Each row of a before or after table is a point. One or more steps were done to the points. Then noise was added and the rows were shuffled. The steps act on columns, c1 being the first. What was done? A step turns or swaps two columns, mirrors them in a line or flattens them onto one, adds a multiple of one to another, or multiplies or shifts one. Angles are multiples of 10 degrees, from the lower column toward the higher: turns from -170 to 170, lines from 10 to 170 but not 90. Use the fewest steps. Two steps may share a column if one is a turn and the other turns, adds or multiplies; they go together, in the order done. Otherwise the lowest column goes first.
In the rows, zero is written as 128.

Before (11 x 2):
[[214 116]
 [114  93]
 [168 192]
 [ 25  92]
 [131 123]
 [116 118]
 [130 170]
 [120 101]
 [ 91 109]
 [ 75 135]
 [123 175]]
After:
[[125 103]
 [124 119]
 [127 108]
 [125 174]
 [128 119]
 [128 136]
 [125 173]
 [127  92]
 [125 193]
 [129  91]
 [127 123]]
Steps: multiply c1 by 0

Before, 8 rows:
[[112 153 140 178 192 103]
 [154 181 104 140 174 101]
 [132 114 146  91 174 127]
 [106 213 134  79 189  67]
 [157 106  89 167  44 108]
 [ 98  70  35 120  90 142]
 [ 96 131 194  86 118 185]
 [127 112 176 173 137  92]]
After, 8 rows:
[[176  43 114 163 130  87]
 [ 92 124 161 159 163  61]
 [ 67 116 155  95  98 148]
 [110 192 117 170 156  72]
 [119 178 135  86 132 103]
 [160  74  39  96 158 115]
 [169 186 126 154 109  68]
 [108 206 120 116  49  45]]
Steps: turn c1 and c3 by 40 degrees; turn c2 and c5 by -70 degrees; turn c4 and c5 by 30 degrees; shift c6 by -30

Before (9 x 11):
[[ 93 140 129 134  83  63 142 124 103 178 155]
 [ 57 102 137 205 209 202 183 215 182  59  93]
 [118 134 107 109  96  88 143 137 113  69 132]
 [ 97 134 103 136 100 106 149 126  15 141 143]
 [ 95 159 103 114 104 150 141  96 117 145 148]
 [102 131  82 123  94 124 163 156 133 142  47]
 [140  43 185 112 129 240 248 155 199 112 132]
 [160 146 122 199 145 168 134 217 138  90 191]
 [ 79 123 116  85 142 121 117 166  93 157 115]]
After:
[[ 65 166  53  89  56  67  82 210  99 211  94]
 [148 140 113  83 151 139  99 156 113 103  47]
 [131 114  60 171  93  98 116 221 122 145 195]
 [129 102 131  87 137 107 103 101 147 103 142]
 [130 130 115 102 146 158 100 131 227 111 147]
 [119 128 165  78 153 147 131 172 160 142 128]
 [103 248 166 165 113  40  45 158  95 123 129]
 [ 92 118 119 109 180 177 111 119 136  84 149]
 [141 140 145 111  62 157 112 139 128  99 131]]
Steps: turn c3 and c4 by 70 degrees; turn c1 and c4 by 50 degrees; turn c2 and c7 by -160 degrees; swap c5 and c10; turn c6 and c9 by 160 degrees; multiply c6 by 0.7

Before, 12 rows:
[[155 153 156 164 124 158 133 127 158 142 158 109 137 151 137 142 155 110]
 [160 158 134 123 115 131 140 165 113  92 145 111 102 148 161 123 113 100]
 [136 109 150  85 126 121 146 105 161 103 122 149 137 157 135  79 119 127]
 [111 134 147 134 160 131 184 167 111 124 161 141 116 112 147 149 133 142]
 [107 120 131 103 114 128 153 141 154 123 114  90 173 105 137  75 156 112]
 [111 159  81 146 118 159 148 141 122  94 110 149 101 126 158 138 106 103]
 [130  86 123 150 158 155 116 111 101 135 108 132 136  99 113 105 130  93]
 [175  76  91  97 105 116 178 128 116  78 131 148 162 111 179 149 126 134]
 [110 154 116 152 145 141 109 147 153 136 119 160 103 103 107  75  90 113]
 [131  93  85 101 116 159 130 152 102 151 129 106 139 106 148 119 164  88]
 [135  97  97  93 151 115 128  93 164  81 150 149 142 150 111 140 171  98]
 [105  85 126 108 130 140 136 133 127 117 189 117 121 102 138 139 147 109]]
After:
[[144 104 134 125 117  88 151 126 112  91 136 109 101 149 160 122 155  41]
 [134 122  82 149 119 107 131 155 124  95 107 150  98 125 158 139 166  53]
 [124 168 123 151 157 138 122 157 100 134 118 133 136 101 113 106 106  26]
 [132 124  99  93 150 164 131 124 166  81 150 151 144 150 108 141  74  39]
 [130 142  84 102 115 100 130 153 100 149 135 109 140 108 149 118  82   8]
 [116 126 114 148 146 108 107 135 151 137 117 161 106 107 106  74 178  84]
 [148 113 146 134 158  88 153 120 109 126 156 140 114 115 143 149 126 169]
 [143  86 156 165 125 122 144 156 159 143 147 109 138 152 137 144 114  71]
 [138 149 151  85 128 151 143 125 158 102 128 150 136 159 135  80 122 127]
 [174 168  91 100 103 131 182 116 115  80 145 151 164 113 181 148 105 145]
 [122 133 126 110 132 120 120 139 128 117 195 117 121 100 139 140  92  70]
 [130 126 133 105 112 119 131 125 155 124 111  86 172 103 141  75 100  81]]
Steps: flatten c1 and c7 onto the line at 50 degrees; turn c2 and c17 by 150 degrees; turn c2 and c11 by 20 degrees; turn c6 and c8 by 100 degrees; multiply c18 by 3

Before (11 x 32):
[[133 143 105 126 135 162 113 144 126 128 113 119 138  95 131 147 137 126
   92 121 135 148 151 156 129 214 157 117 127 123 130 164]
 [140 110 135 136 135 106 124 129 125  89 106 181 126 137 105 142 141 109
  102 111 152 125 135 111 153 151  39  90 106 122 140 170]
 [148  84 139 138 123 133  98 148 123 135 130 112 125 113 119 152 123 176
  156 128 145 122 151 118 122 135 133 165 114 151 112 167]
 [117  87 138 107 136 159 138 126 132  90 121 155 117 103 108 166 131 114
  168 121 143  69  93 110 136 164 154  93 140 127 153 175]
 [145 124 138 114 120 144 131 119 136 123 117 118 124 105 128 117 138 103
   96 140 143 148 136 104 150 123 156 105  96 169 104   7]
 [123 144 126 113 131 155 127 153 152 126 104 145 131 136 131 159 132 111
  126 112 123 146 149 103 154 130 155 144 174 114 111 165]
 [129 163 135 124 116 139 124 129 122 124 172 169 138 108 153  90  70 113
  165 140 150 140 151 109 109 137 136 124 165 138 112 175]
 [142 162 135 127  98 150 119 130 129 122 161 120 130 113 122 115 132 121
  134 127 145 145 142 102 141 128 140 112 159 164 131 170]
 [159 134 113 136 128  85 131 146 131 121 132 142 129 170 113 138 144 153
  124 134 152 140 104 102 109 125 150 110 121 111 180 143]
 [132 164 111 117 135 159 136 140 133 130 111 137 134 109 113  97 137 112
  103 137 150 145 150 103 148 128 120 143 157 113 131 162]
 [131 152 137 118 111 129 135 169 147 123 119 140 120  98 108 145 143 129
   93 126 115 110 145 108 139 123 127 129 135 124 108 150]]
After (11 x 32):
[[138 109 135 117 136 116 123 110 126  91 106 179 121 124 100 141 145 109
  132 117 143 126 138 109 154 152  39  89 140 121 139 171]
 [146  84 140 127 119 125 100 129 124 132 128 112 118 149 112 150 124 176
  131 129 142 123 152 117 123 137 132 166 150 151 113 166]
 [141 161 138 140  98 148 120 157 131 120 160 122 134 145 117 114 129 120
  120 128 140 146 142 108 140 129 143 114 114 163 130 167]
 [128 164 137 141 117 126 125 157 123 123 172 165 156 142 146  90  69 113
  131 138 157 139 150 112 111 136 136 125 113 135 111 175]
 [131 165 114 145 135 164 133 156 135 130 113 137 147 138 105  96 136 114
  113 134 145 148 152 101 150 128 121 143 124 114 133 158]
 [120 143 124 134 129 156 129 179 152 127 105 144 138 115 131 157 133 110
  122 112 125 145 148 104 155 128 159 147 125 113 109 169]
 [118  85 138 158 138 140 140 139 131  89 121 154  93 137 104 164 134 112
  123 120 135  70  93 110 138 167 158  95 124 126 152 172]
 [146 125 135 153 122 153 134  97 136 122 120 118 116 144 126 118 135 104
  121 140 141 150 136 107 149 126 153 106 136 173 104   1]
 [131 153 137 150 114 143 136 153 148 122 125 140 103 149 112 145 143 130
  121 127 112 111 148 108 136 123 125 129 161 124 108 150]
 [159 136 117 100 124  92 129 133 130 118 129 141 132  99 106 140 145 153
  144 133 144 142 105 103 110 123 148 110 147 115 179 142]
 [134 141 107 144 137 170 113 134 126 130 114 120 155 157 129 147 136 123
  109 123 135 145 151 158 130 210 157 121 143 121 129 167]]
Steps: turn c4 and c14 by 150 degrees; flatten c6 and c19 onto the line at 160 degrees; mirror c8 and c29 in the line at 30 degrees; multiply c13 by 3; turn c15 and c21 by 20 degrees
